Rows are points. The points of each table are mixes of a few directions, plus a little noise. How many directions does each table use, and how many do they share? Where both have some left over, give the other angles between the two spaces (their principal angles), to ten degrees, smallest first.

First (4 x 2):
| -11 |   7 |
| -24 |  15 |
|  54 | -36 |
| -20 |  13 |
Second:
|  14 |  60 |
|  -3 | -13 |
|  -1 |  -6 |
| -10 | -41 |
Directions: first 1, second 1, shared 0; angles 70

First, 6 rows:
| -26 |   5 |  34 |  -9 |
|   3 |   2 |  34 | -10 |
|   3 |  -2 | -26 |   7 |
|  -2 |  -2 | -35 |  10 |
| -38 |   6 |  40 | -11 |
|  60 |  -9 | -46 |  12 |
Second (7 x 4):
|   6 | -17 |  11 |   6 |
|  14 |  15 |  29 |  40 |
| -27 |  59 | -22 |  -9 |
| -26 | -53 |   0 | -30 |
| -23 | -20 |  16 |  -1 |
|  33 |  -4 | -25 | -15 |
|  24 |  20 |  -9 |   8 |
Directions: first 2, second 3, shared 1; angles 60

First:
| -14 |   6 |  23 | -30 |  -5 |   6 |  27 |  -3 |
|   1 | -10 |  17 | -15 |  -1 |  -7 |   0 |  -4 |
|  33 | -18 | -19 |  10 |   1 | -13 |  -6 |   6 |
|   4 |  28 | -60 |  55 |   4 |  19 |  -6 |  15 |
|  -7 | -16 |  18 |   9 |   5 | -13 | -41 | -11 |
|  26 | -24 |   6 | -14 |  -1 | -16 |   2 |   0 |
| -13 |  19 | -11 |  10 |   0 |  13 |   7 |   3 |
| -29 |  15 |  26 | -24 |  -4 |  11 |  18 |  -6 |
Second, 10 rows:
|  13 | -10 |  43 |   4 |   2 | -17 |  25 |  16 |
|  10 |  19 |  15 |  10 |   6 |  23 | -22 |  23 |
|   8 |  18 |  -3 | -12 |  24 |   2 |  -5 |  57 |
|  -3 |  -6 |   1 |   8 |  -9 |  -6 |  -7 | -42 |
|  -6 |  -4 |  29 |  13 | -18 |  22 | -17 | -26 |
|   9 |   7 | -35 |  -2 |  20 | -40 |  -7 | -30 |
|  -7 |   3 | -26 |  -6 |   3 |  -2 | -10 | -10 |
| -20 |  -6 |   2 | -14 |  -6 |  14 | -14 |   1 |
| -14 |  -5 | -34 | -19 |   0 |   5 |  17 |  26 |
|   9 | -16 |   8 |  16 | -21 |  -3 |  40 | -16 |
Directions: first 3, second 5, shared 1; angles 40, 60

First, 9 rows:
| -16 |   2 |  10 |   2 | -30 | -17 |   3 | -17 |  11 | -12 |  12 |
|  20 |  -2 |  -3 |   0 |  14 |  13 |   4 |   7 | -10 |   8 |   0 |
|  48 |  -3 |   6 |   4 |   0 |  20 |  21 |  -2 | -19 |   7 |  22 |
| -38 |   1 | -17 |  -6 |  30 |  -4 | -26 |  20 |  10 |   4 | -38 |
| -22 |   0 | -13 |  -4 |  27 |   1 | -18 |  17 |   4 |   5 | -29 |
| -18 |   2 |   2 |  -1 |  -9 | -11 |  -5 |  -5 |   9 |  -6 |  -2 |
|   0 |   0 |  -4 |  -1 |  11 |   4 |  -3 |   6 |  -2 |   3 |  -7 |
|  38 |  -2 |   4 |   3 |   3 |  17 |  15 |   0 | -15 |   7 |  15 |
| -11 |   2 |  17 |   3 | -46 | -21 |  10 | -27 |  12 | -16 |  26 |
Second (11 x 11):
| -15 |  24 |  -4 | -35 |   6 |  16 |   9 | -11 |   6 | -14 |   5 |
|  14 | -11 |  14 |  30 | -22 | -14 |  -3 |   2 |  -6 |  12 |   7 |
| -30 |  30 |   0 | -40 |  10 |  10 |   5 | -11 |   8 | -18 |  -8 |
|  22 |  14 |   1 |  -3 | -11 |  22 |   4 |   3 |  -7 |  14 |  21 |
|   9 | -27 | -12 |   4 |  -2 |  -9 |  10 | -13 |   7 | -17 |  14 |
|  13 |  -4 |   6 |  27 |  -1 |  -1 | -14 |  21 | -11 |  26 |  -9 |
|   0 |   3 | -10 |  -6 |  17 |  11 |  -5 |  10 |  -2 |   6 |  -8 |
|  -3 |  10 |   4 |  -1 |   1 |   4 |  -4 |   6 |  -3 |   8 |  -6 |
| -60 |   1 |  11 | -12 |  13 | -38 |  -5 | -12 |  15 | -31 | -44 |
|  25 | -32 | -10 |  23 |  -3 |  -7 |   2 |   1 |  -1 |   2 |  13 |
|  24 |  -8 |  -1 |  14 | -10 |   6 |   1 |   4 |  -5 |  11 |  16 |
Directions: first 2, second 4, shared 1; angles 30

First, 11 rows:
|  43 |  56 |  33 |  26 |   7 |  23 |   2 |  16 |  13 |  28 |  -4 |  -5 |   5 |   9 |
|  58 |  46 |   3 | -15 |  18 | -27 | -11 |  14 |  14 |  -5 |   2 |  25 |  41 |  60 |
| -30 | -47 |   0 |   6 | -22 |  34 |  16 |   3 | -14 |  14 |  12 |  -8 | -37 | -46 |
| -34 | -33 | -13 | -25 |   8 |   1 |   4 |   0 | -12 |  -7 |   3 |  -6 |  -5 | -20 |
|  40 |  53 |   7 |  40 | -11 |   7 |   0 |   0 |  26 |  16 |  -8 |  -4 |  10 |  14 |
| -14 | -35 |  -2 | -37 |  17 | -15 |  -4 |   8 | -18 | -14 |  10 |  15 |  -7 |  -4 |
|   2 | -28 | -16 |  57 | -50 |   7 |   8 | -12 |  18 |   5 |   7 |   7 | -55 | -45 |
| -18 |  -2 | -26 | -22 |  16 | -13 |   1 |   0 |   6 | -10 |  -6 |  -7 |  20 |  -1 |
| -12 | -23 |  22 |   5 | -18 |   5 |  -7 | -17 | -22 |  -7 |   3 |   2 | -15 |  10 |
| -21 |   2 |  11 | -14 |  28 | -21 | -13 |  -9 |  -8 | -17 | -12 |  -5 |  -1 |  -5 |
| -15 |  12 | -18 | -24 |   8 |   1 |   2 |  -6 |  -2 |  -4 |  -7 | -16 |  44 |  29 |
Second (11 x 14):
|  53 | -35 |  22 | -31 | -29 |  18 |   5 |  26 | -30 |  11 |  41 |  47 |   6 |  57 |
| -23 |  16 | -10 |  14 |  12 |  -8 |  -2 | -11 |  13 |  -5 | -18 | -20 |  -3 | -25 |
|  20 | -13 |   8 | -12 | -11 |   7 |   2 |  10 | -11 |   4 |  15 |  18 |   2 |  21 |
| -15 |  10 |  -6 |   9 |   8 |  -5 |  -2 |  -7 |   8 |  -3 | -12 | -14 |  -2 | -16 |
| -20 |  13 |  -9 |  12 |  11 |  -7 |  -2 | -10 |  11 |  -4 | -16 | -18 |  -2 | -22 |
|   4 |  -3 |   2 |  -3 |  -2 |   2 |   0 |   2 |  -2 |   1 |   3 |   4 |   0 |   5 |
| -53 |  35 | -22 |  31 |  29 | -18 |  -5 | -26 |  30 | -11 | -40 | -47 |  -6 | -56 |
|  -4 |   3 |  -2 |   3 |   2 |  -1 |  -1 |  -2 |   2 |  -1 |  -3 |  -4 |   0 |  -4 |
|  41 | -27 |  17 | -24 | -22 |  14 |   4 |  20 | -23 |   8 |  31 |  36 |   4 |  44 |
|  44 | -30 |  19 | -26 | -24 |  15 |   4 |  22 | -25 |   9 |  34 |  39 |   5 |  47 |
| -47 |  31 | -20 |  28 |  26 | -16 |  -4 | -23 |  26 | -10 | -36 | -41 |  -5 | -50 |
Directions: first 6, second 1, shared 1

First:
|  -2 | -13 | -12 | -19 |  -2 |  -3 |  27 |  -4 |   6 |   8 |  14 |   6 |   7 |  -3 |   0 |   2 | -19 |   1 |  11 |   0 |
|  20 |  -3 |  -2 |  10 |  -2 |  -3 | -14 |  -5 | -13 |  -1 |  -5 |   3 |   0 | -18 |  15 |   8 |  -5 |  -4 |   8 |   2 |
|  -6 | -26 | -11 | -17 |  10 |  -1 |  35 | -15 |  10 | -18 |  32 | -11 |   6 |  -3 | -15 |  14 | -15 |  12 |   7 | -15 |
|   1 |  26 |  17 |  19 |  -4 |   8 | -35 |   6 |  -4 |   3 | -27 |   1 | -13 |  15 |  -6 | -11 |  26 |  -4 | -18 |  12 |
| -44 |  23 |  13 |  -6 |   2 |   4 |   3 |  24 |  18 |  10 | -15 |  -4 |  -4 |  30 | -13 | -23 |  23 |   3 | -17 |   3 |
|  16 |  -1 |  -6 | -11 | -10 |   4 |   8 | -10 |   2 |  15 |   1 |  13 |   0 |   5 |  -6 |  -2 | -12 |  -3 |   3 |  11 |
|  25 |  -3 |  -3 |   5 |  -7 |   1 |  -6 |  -2 |  -6 |   1 |   2 |   9 |   5 |  -1 |   4 |  -1 | -10 |  -9 |  -1 |   0 |
|  40 | -12 |  -8 |   5 |  -8 |   1 |  -2 | -12 |  -9 |  -3 |  11 |  10 |   6 |  -7 |   3 |   7 | -18 |  -8 |   3 |  -1 |
| -60 |  -2 |   9 |  14 |  27 | -16 |   5 |  39 |   6 | -30 |   8 | -30 |  11 |  -9 |  18 |  -2 |  21 |   7 |  -2 | -35 |
|  10 |  10 |   3 |   1 |  -5 |   6 | -20 | -20 |  -9 |  14 | -22 |   3 | -18 | -10 |  -1 |   8 |   8 |   4 |   7 |  24 |
Second, 9 rows:
|   5 |   6 |   4 |   7 |   9 |   4 | -10 |   2 |  -4 |   8 |   2 | -20 |   9 |   9 |  -8 |  17 |  14 | -24 |  12 |   1 |
|   1 | -24 | -12 | -29 |  12 |   4 |  45 | -34 |  21 |  -9 |  20 |   6 |   1 |   0 | -30 |   3 |  -5 |  20 |  -7 | -26 |
|   3 |  -7 |  -4 |  12 |   3 |   0 | -20 |  17 |  -7 |   6 |  12 | -13 |  12 |  18 |   2 |  18 |  16 | -20 |  16 |  -7 |
|  -9 |  20 |   8 |   4 | -17 |   4 | -13 |  -1 | -15 |   4 | -20 |   0 | -25 | -11 |  13 |  -1 | -10 |  13 |  -3 |  45 |
|  -2 |  -6 |  -5 | -12 |   2 |   1 |  13 |  -9 |   8 |   3 |  10 |  -1 |   2 |   0 | -10 |   0 |  -9 |   2 |   8 |   4 |
|   0 |  -4 |   9 |  16 |   5 |   5 |  -5 |   3 |  -7 | -13 |  -6 | -10 |  -1 |   3 |  -2 |  13 |  23 |  -2 | -10 | -28 |
| -14 | -20 |  -1 |  13 |   1 |   3 | -11 |  19 |   1 | -10 |  20 | -16 |  16 |   9 |  -3 |  10 |   9 | -13 |  21 | -26 |
|  13 |  14 |  -4 |  -2 | -12 |  -8 |  -7 |   0 |  -9 |   9 | -19 |  29 | -19 |  -5 |  23 | -15 |  -8 |  19 | -24 |  26 |
|   3 |  21 |   5 |  -8 |  -2 | -11 |   7 |   2 |  12 |   4 | -18 |  24 |   5 | -25 |  15 | -45 | -30 |   2 | -13 |  12 |
Directions: first 5, second 6, shared 1; angles 30, 30, 60, 80

First:
| -21 |   8 |   3 |  17 |  -1 |  14 |  -1 | -36 |  20 |  -8 | -21 |  15 |  -5 |  -7 |  -4 |   4 |   6 |   4 |   5 |  -8 | -18 |  -2 |  14 |   9 | -12 |   6 | -11 |  13 |   2 |  -4 |   0 |  -2 |
|  -3 |  11 |   0 |  12 |  -1 |   4 |  -9 |  -8 |   9 |  -8 | -14 |  -3 |  -9 |   1 |   0 |  12 |  -1 |   2 |   6 |   4 |   2 |  -7 |   4 |  10 |  -3 |   4 |  -8 |  12 |  10 |  -4 |  -1 |  -4 |
| -12 |   6 |   3 |  17 |   1 |   8 |  -1 | -18 |  10 |  -9 | -13 |   6 |  -7 |  -1 |  -2 |   6 |   3 |   5 |   5 |  -3 |  -8 |  -5 |   8 |   4 |  -7 |   6 | -11 |   8 |   0 |  -5 |   0 |  -2 |
|   7 |  -2 |  -5 | -22 |  -4 |  -4 |  -3 |   4 |   0 |  14 |   5 |   2 |  10 |  -6 |  -1 |  -8 |   0 | -11 |  -5 |  -3 |   0 |   9 |  -4 |   4 |   2 |  -8 |  15 |  -2 |   6 |   9 |   0 |  -1 |
|   5 | -16 |   7 |  15 |   9 |  -9 |  18 |  27 | -24 | -12 |  23 | -10 |  -4 |  12 |   5 |  -2 |  -2 |  15 |  -4 |   6 |  10 |  -5 |  -7 | -29 |  10 |   6 |  -9 | -21 | -26 | -11 |   0 |   9 |
|  20 |  -4 |  -6 | -27 |   0 | -11 |  -5 |  17 |  -3 |  14 |  12 |  -5 |   9 |  -7 |   1 |  -6 |  -4 | -13 | -11 |   4 |   9 |   9 | -10 |   0 |  12 |  -8 |  23 |  -5 |   9 |  10 |   0 |   2 |
|   6 |  -5 |   2 |   0 |   6 |  -4 |   4 |  -1 |   3 |  -3 |   7 |   2 |   0 |  -7 |   1 |  -1 |  -1 |   0 | -11 |   2 |  -1 |   3 |  -2 | -10 |   9 |   4 |   8 |  -4 |  -4 |   0 |  -1 |   6 |
|  -3 |   2 |  -5 | -12 | -10 |   2 |  -3 |  16 | -16 |  13 |   0 |  -6 |   6 |  13 |   0 |  -5 |   0 |  -2 |  15 |  -2 |   8 |  -1 |  -3 |  11 | -10 | -11 |  -6 |  -1 |   2 |   4 |   2 |  -8 |
Second, 8 rows:
|  -1 |   0 |   5 |  17 |   8 |   1 |   2 | -11 |  10 | -14 |  -3 |   2 |  -8 |  -5 |   0 |   7 |   0 |   5 |  -7 |   3 |  -4 |  -4 |   4 |  -8 |   6 |  10 |  -3 |   2 |  -3 |  -6 |  -1 |   5 |
|   0 |   0 |   3 |  10 |   4 |   0 |   1 |  -6 |   5 |  -8 |  -2 |   1 |  -5 |  -3 |   0 |   4 |   0 |   3 |  -4 |   2 |  -2 |  -2 |   2 |  -4 |   3 |   5 |  -2 |   1 |  -2 |  -3 |  -1 |   3 |
|   3 |  -2 | -19 | -60 | -27 |  -2 |  -9 |  39 | -36 |  50 |  10 |  -8 |  29 |  19 |  -1 | -27 |   0 | -19 |  23 | -11 |  14 |  13 | -13 |  27 | -20 | -35 |  10 |  -8 |   9 |  22 |   5 | -18 |
|   0 |   0 |   2 |   6 |   2 |   0 |   1 |  -4 |   4 |  -5 |  -1 |   1 |  -3 |  -2 |   0 |   3 |   0 |   2 |  -2 |   1 |  -2 |  -1 |   1 |  -3 |   2 |   4 |  -1 |   1 |  -1 |  -2 |  -1 |   2 |
|  -1 |   0 |   4 |  12 |   6 |   0 |   2 |  -8 |   7 | -10 |  -2 |   2 |  -6 |  -4 |   0 |   5 |   0 |   4 |  -5 |   2 |  -3 |  -3 |   2 |  -6 |   4 |   7 |  -2 |   2 |  -2 |  -4 |  -1 |   4 |
|  -1 |   0 |   5 |  17 |   8 |   1 |   2 | -11 |  10 | -14 |  -3 |   2 |  -8 |  -5 |   0 |   7 |   0 |   6 |  -6 |   3 |  -4 |  -3 |   4 |  -8 |   6 |  10 |  -3 |   2 |  -3 |  -6 |  -2 |   5 |
|   0 |   0 |   3 |  11 |   5 |   0 |   2 |  -7 |   7 |  -9 |  -2 |   2 |  -5 |  -3 |   0 |   5 |   0 |   4 |  -4 |   2 |  -3 |  -3 |   2 |  -5 |   4 |   7 |  -2 |   2 |  -2 |  -4 |  -1 |   3 |
|   1 |   0 |  -4 | -13 |  -5 |   0 |  -2 |   9 |  -8 |  10 |   2 |  -2 |   6 |   4 |   0 |  -5 |   0 |  -4 |   5 |  -2 |   3 |   3 |  -3 |   6 |  -4 |  -7 |   2 |  -2 |   2 |   5 |   1 |  -4 |
Directions: first 4, second 1, shared 1
